Each row of a before or after table is a point. The points were changed in one or more steps. Then noise was added and the rows were shuffled. The steps act on how far a point lies along the listed directions, d1 being the first. Write out the steps. A step turns or swaps two directions, mirrors them in a line or flattens them onto one, adds a multiple of one to another, or multiplies one. Angles are multiples of 10 degrees, from the lower direction toward the higher: turns from -170 to 170, lines from 10 to 170 but not 90. Use the fewest steps. Two steps may share a direction if one is a turn and the other turns, adds or multiplies; they go together, in the order done. Otherwise the lowest direction goes first.

Directions:
(1): [-0.07  0.14 -0.43]
(2): [0.22 0.38 0.09]
(3): [-0.39  0.20  0.12]
Before (10 x 3)
[[-0.15  0.43 -0.20]
 [ 0.14  0.09 -0.13]
 [-0.12 -0.08 -0.01]
 [ 0.12 -0.32  0.14]
 [ 0.11  0.54  0.14]
 [-0.62  0.03 -0.45]
 [ 0.19 -0.15 -0.18]
 [-0.12 -0.11 -0.59]
 [ 0.30 -0.38  0.18]
 [-0.20 -0.18  0.04]]
After (10 x 3)
[[-0.18 -0.19  0.10]
 [ 0.13  0.11 -0.18]
 [-0.60 -0.04 -0.26]
 [-0.13 -0.09 -0.64]
 [ 0.12  0.52  0.23]
 [ 0.16 -0.11 -0.32]
 [ 0.27 -0.32  0.00]
 [-0.13  0.39 -0.07]
 [ 0.11 -0.29  0.03]
 [-0.12 -0.09  0.03]]
Steps: add -0.5 times d3 to d1

Directions:
(1): [-0.15  0.54  0.12  0.14 -0.31 -0.30 -0.04  0.07]
(2): [-0.25  0.13 -0.21  0.41  0.22  0.18  0.42  0.01]
(3): [-0.12 -0.17 -0.26  0.38  0.06 -0.12 -0.50  0.15]
(4): [ 0.15  0.12  0.02 -0.02  0.51 -0.44  0.00 -0.24]
(5): [ 0.10  0.34 -0.48 -0.22  0.00  0.24 -0.17 -0.23]
Before (14 x 8)
[[ 0.02  0.35  0.18 -0.32 -0.29  0.27  0.13 -0.04]
 [ 0.10  0.49  0.24 -0.14  0.00 -0.52 -0.04 -0.21]
 [ 0.01  0.67  0.14 -0.52 -0.35  0.07  0.20 -0.23]
 [ 0.22  0.09 -0.10 -0.20  0.25  0.23  0.27 -0.40]
 [-0.12  0.04 -0.12  0.11  0.08  0.37  0.36 -0.08]
 [-0.04 -0.14  0.33  0.04  0.36 -0.25  0.36  0.16]
 [ 0.22  0.18  0.12 -0.29  0.22 -0.21 -0.41 -0.18]
 [-0.13  0.13  0.37  0.35 -0.24 -0.38  0.04  0.27]
 [ 0.19  0.32 -0.10  0.04  0.26 -0.20  0.25 -0.23]
 [-0.23  0.22  0.38  0.29 -0.12 -0.19  0.60  0.02]
 [-0.07 -0.21 -0.21  0.24  0.30  0.24  0.35 -0.15]
 [ 0.23 -0.27  0.53 -0.40  0.33 -0.09  0.64 -0.02]
 [ 0.04  0.56  0.27 -0.03  0.16 -0.24  0.32 -0.21]
 [ 0.01  0.46  0.04 -0.42 -0.32 -0.37  0.32 -0.23]]
After (14 x 8)
[[ 0.12  0.43  0.32 -0.14 -0.02 -0.53 -0.01 -0.16]
 [-0.02  0.37  0.01 -0.19 -0.15 -0.56  0.11 -0.19]
 [ 0.26 -0.36  0.32 -0.21  0.59 -0.28  0.32 -0.04]
 [-0.01  0.29  0.05 -0.06 -0.07  0.02 -0.19  0.01]
 [ 0.22  0.21  0.21 -0.38  0.11 -0.12 -0.25 -0.19]
 [-0.06  0.60  0.00 -0.23 -0.12 -0.27 -0.16 -0.18]
 [-0.02 -0.21  0.29  0.02  0.40 -0.23  0.37  0.16]
 [ 0.21  0.35 -0.08  0.04  0.23 -0.19  0.28 -0.22]
 [-0.11  0.06 -0.21  0.19  0.17  0.25  0.19 -0.10]
 [ 0.18  0.16 -0.17 -0.10  0.32  0.10  0.12 -0.42]
 [-0.07 -0.16 -0.25  0.25  0.31  0.26  0.33 -0.19]
 [ 0.03  0.48  0.27  0.09  0.25 -0.32  0.23 -0.20]
 [-0.13  0.04  0.42  0.31 -0.25 -0.32  0.12  0.31]
 [-0.25  0.08  0.28  0.41  0.06 -0.31  0.44  0.05]]
Steps: turn d1 and d5 by -10 degrees; flatten d3 and d4 onto the line at 120 degrees

Directions:
(1): [-0.03 -0.24 -0.38 -0.51 -0.05 -0.04 -0.11 -0.25  0.44 -0.19 -0.18 -0.12]
(2): [-0.42  0.10 -0.27  0.10 -0.06 -0.26  0.42 -0.25  0.11  0.17  0.45  0.01]
(3): [ 0.01 -0.28  0.27 -0.23  0.07 -0.60 -0.07  0.27 -0.10  0.05  0.18 -0.36]
(4): [-0.18 -0.35 -0.08  0.34 -0.13 -0.25 -0.44 -0.39 -0.24  0.06 -0.15  0.17]
Before (9 x 12)
[[ 0.09  0.14  0.23  0.14  0.00  0.02  0.25  0.28 -0.17  0.09  0.34 -0.02]
 [-0.18 -0.01 -0.03  0.19 -0.10 -0.16 -0.19 -0.21 -0.15  0.10  0.15  0.05]
 [ 0.17  0.28  0.20  0.35  0.06  0.59 -0.04 -0.14 -0.07 -0.02 -0.14  0.29]
 [ 0.19  0.29 -0.08 -0.36  0.00  0.41  0.16  0.23  0.22 -0.07 -0.14 -0.16]
 [ 0.32  0.07  0.28 -0.55  0.20  0.26  0.08  0.42  0.25 -0.16 -0.08 -0.16]
 [-0.25  0.44 -0.18  0.40 -0.14  0.33  0.29 -0.23  0.00  0.18  0.39  0.30]
 [-0.27 -0.16 -0.05 -0.09  0.09 -0.31  0.21 -0.04  0.10  0.10  0.26 -0.09]
 [ 0.24  0.13  0.34  0.27  0.03  0.21  0.10  0.42 -0.36  0.16  0.20  0.10]
 [-0.07 -0.04 -0.28  0.01 -0.09  0.41 -0.07 -0.34  0.18 -0.11 -0.08  0.28]]
After (9 x 12)
[[-0.20 -0.26 -0.35  0.04 -0.21 -0.03 -0.41 -0.48  0.01  0.02 -0.29  0.08]
 [ 0.14  0.32  0.17 -0.05  0.03  0.15  0.10  0.25 -0.01  0.02  0.17 -0.10]
 [-0.09  0.36  0.22  0.71  0.01  0.39  0.20 -0.24 -0.23  0.18  0.18  0.38]
 [ 0.16 -0.22  0.20 -0.28  0.18 -0.02 -0.16  0.21  0.09 -0.10 -0.19 -0.14]
 [ 0.32  0.43  0.33  0.44 -0.04  0.69 -0.16  0.23 -0.29  0.04 -0.11  0.30]
 [-0.02  0.00 -0.40 -0.28 -0.06  0.46  0.03 -0.29  0.42 -0.21 -0.10  0.17]
 [ 0.17  0.01  0.49  0.59 -0.04  0.02 -0.10  0.28 -0.58  0.17  0.17  0.14]
 [ 0.01  0.16  0.51  0.95 -0.02  0.02  0.09  0.29 -0.82  0.40  0.44  0.32]
 [-0.34 -0.54 -0.14  0.03 -0.09 -0.40 -0.39 -0.54  0.00  0.04 -0.05  0.14]]
Steps: multiply d1 by 2; turn d2 and d4 by -160 degrees

Directions:
(1): [ 0.34 -0.21 -0.11 -0.55  0.24 -0.13  0.34 -0.25  0.43 -0.28  0.05 -0.39
  0.25 -0.02 -0.01 -0.18 -0.17  0.19  0.02 -0.29]
(2): [ 0.07 -0.19  0.16 -0.07 -0.42 -0.66  0.35 -0.16  0.23  0.18 -0.06  0.41
 -0.41  0.11  0.22  0.03 -0.21 -0.09 -0.06  0.04]
(3): [ 0.60  0.02  0.27  0.47  0.31 -0.17  0.10  0.04 -0.32 -0.25 -0.15  0.22
  0.18  0.27  0.11 -0.04 -0.13  0.15  0.42 -0.10]
(4): [ 0.37  0.41  0.25  0.00  0.28 -0.02  0.27  0.23  0.19  0.42 -0.04 -0.28
 -0.26 -0.04  0.16  0.23  0.45  0.25 -0.28  0.15]
(5): [ 0.09 -0.07 -0.22  0.32  0.02  0.09  0.25 -0.36 -0.32  0.51  0.34  0.11
  0.16 -0.42  0.03 -0.17 -0.24  0.29 -0.28 -0.23]
(6): [-0.09 -0.09 -0.10 -0.14 -0.03 -0.10  0.31  0.69 -0.23  0.10  0.20  0.07
 -0.09  0.08 -0.09 -0.46  0.30 -0.17  0.10 -0.53]
Before (12 x 20)
[[-0.18 -0.35 -0.13 -0.34 -0.13 -0.25 -0.25 -0.43  0.22 -0.72 -0.09  0.14
   0.16  0.27 -0.09 -0.04 -0.59 -0.23  0.38  0.05]
 [-0.22 -0.10 -0.43 -0.50  0.10  0.40 -0.11 -0.42  0.25  0.07  0.10 -0.52
   0.33 -0.39 -0.06  0.11 -0.14  0.08 -0.44  0.05]
 [ 0.42 -0.19  0.19 -0.24  0.39 -0.32  0.57  0.04  0.19 -0.25  0.03 -0.30
   0.18  0.18  0.07 -0.18 -0.15  0.36  0.07 -0.48]
 [ 0.30 -0.02  0.18 -0.07 -0.03 -0.33  0.07 -0.22  0.27 -0.27 -0.10  0.11
   0.01  0.05  0.08  0.18 -0.31  0.05  0.26  0.24]
 [ 0.24  0.16 -0.01 -0.13  0.27  0.29 -0.24 -0.43  0.50 -0.36 -0.22 -0.44
   0.21  0.05  0.18  0.38 -0.18  0.07  0.11  0.59]
 [-0.05 -0.36 -0.43  0.00  0.24  0.49 -0.14 -0.54 -0.38 -0.39  0.24 -0.01
   0.72 -0.22 -0.20 -0.55 -0.51  0.15  0.15 -0.43]
 [ 0.51 -0.22  0.02  0.61  0.13 -0.10  0.29 -0.42 -0.30  0.07  0.20  0.39
   0.35  0.13 -0.22 -0.11 -0.25  0.28  0.28 -0.49]
 [ 0.21  0.38  0.12  0.28  0.40  0.28  0.03 -0.04  0.04 -0.12 -0.10 -0.40
   0.25 -0.03  0.07  0.14  0.15  0.24 -0.15  0.18]
 [-0.27 -0.28 -0.51 -0.27 -0.02  0.19 -0.08 -0.38 -0.15 -0.14  0.24 -0.02
   0.38 -0.18 -0.18 -0.24 -0.15 -0.04 -0.05 -0.14]
 [-0.42 -0.25 -0.21 -0.35 -0.02  0.12 -0.19 -0.19  0.04 -0.17  0.24 -0.09
   0.28 -0.24 -0.18 -0.08 -0.28 -0.01 -0.09 -0.10]
 [-0.53 -0.14 -0.38 -0.08  0.01  0.64 -0.39 -0.16 -0.26  0.13  0.32 -0.12
   0.17 -0.40 -0.02 -0.16 -0.01  0.14 -0.45  0.00]
 [ 0.49 -0.03  0.04  0.58  0.05  0.05  0.02 -0.33 -0.18  0.26  0.04  0.28
   0.34 -0.06  0.03 -0.04 -0.33  0.36  0.01 -0.22]]
After (12 x 20)
[[-0.33 -0.28 -0.28 -0.38 -0.01  0.08 -0.40 -0.39  0.17 -0.72 -0.01 -0.08
   0.31  0.14 -0.21 -0.05 -0.48 -0.19  0.30  0.03]
 [ 0.08  0.10 -0.06 -0.14  0.17  0.22 -0.17 -0.16  0.18 -0.25  0.04 -0.24
   0.26 -0.16 -0.11  0.14 -0.14  0.10  0.14  0.19]
 [ 0.07 -0.59 -0.20 -0.08 -0.27 -0.37  0.30 -0.74 -0.11 -0.19  0.15  0.54
   0.18 -0.06  0.10 -0.50 -0.78  0.04  0.08 -0.39]
 [ 0.22  0.05  0.05 -0.23 -0.03 -0.10 -0.03 -0.55  0.68 -0.19 -0.21 -0.21
  -0.05  0.06  0.29  0.39 -0.30  0.02  0.01  0.62]
 [-0.15 -0.31  0.00 -0.23 -0.07 -0.24 -0.06 -0.19  0.06 -0.26  0.09  0.16
   0.16  0.00 -0.03 -0.04 -0.37 -0.04  0.10 -0.09]
 [ 0.26 -0.21 -0.06 -0.31 -0.05 -0.32  0.19 -0.43  0.30 -0.09 -0.15 -0.03
   0.06  0.03  0.21  0.16 -0.35  0.05 -0.10  0.07]
 [-0.04 -0.31  0.07  0.09 -0.28 -0.27  0.02 -0.22 -0.14  0.03  0.05  0.51
  -0.22  0.04  0.31 -0.09 -0.27  0.08 -0.15  0.05]
 [ 0.16  0.18  0.21  0.15 -0.08 -0.33  0.37 -0.23  0.30  0.14 -0.11 -0.02
  -0.20  0.00  0.28  0.19 -0.05  0.15 -0.30  0.22]
 [-0.01 -0.36 -0.28 -0.19 -0.13 -0.27  0.12 -0.41 -0.10 -0.21  0.10  0.28
   0.20  0.06 -0.02 -0.21 -0.30 -0.08  0.12 -0.12]
 [ 0.21 -0.22 -0.17  0.44  0.05  0.13  0.24 -0.47 -0.25  0.26  0.35  0.23
   0.36 -0.11 -0.31 -0.15 -0.19  0.27  0.02 -0.49]
 [ 0.33 -0.05 -0.08  0.48 -0.04  0.12 -0.01 -0.38 -0.12  0.38  0.12  0.22
   0.32 -0.20  0.01 -0.05 -0.32  0.34 -0.14 -0.22]
 [ 0.19 -0.16  0.02 -0.37  0.37 -0.09  0.48  0.01  0.20 -0.12  0.15 -0.46
   0.22 -0.01 -0.02 -0.19 -0.07  0.36 -0.11 -0.47]]
Steps: multiply d2 by -1; flatten d3 and d5 onto the line at 70 degrees
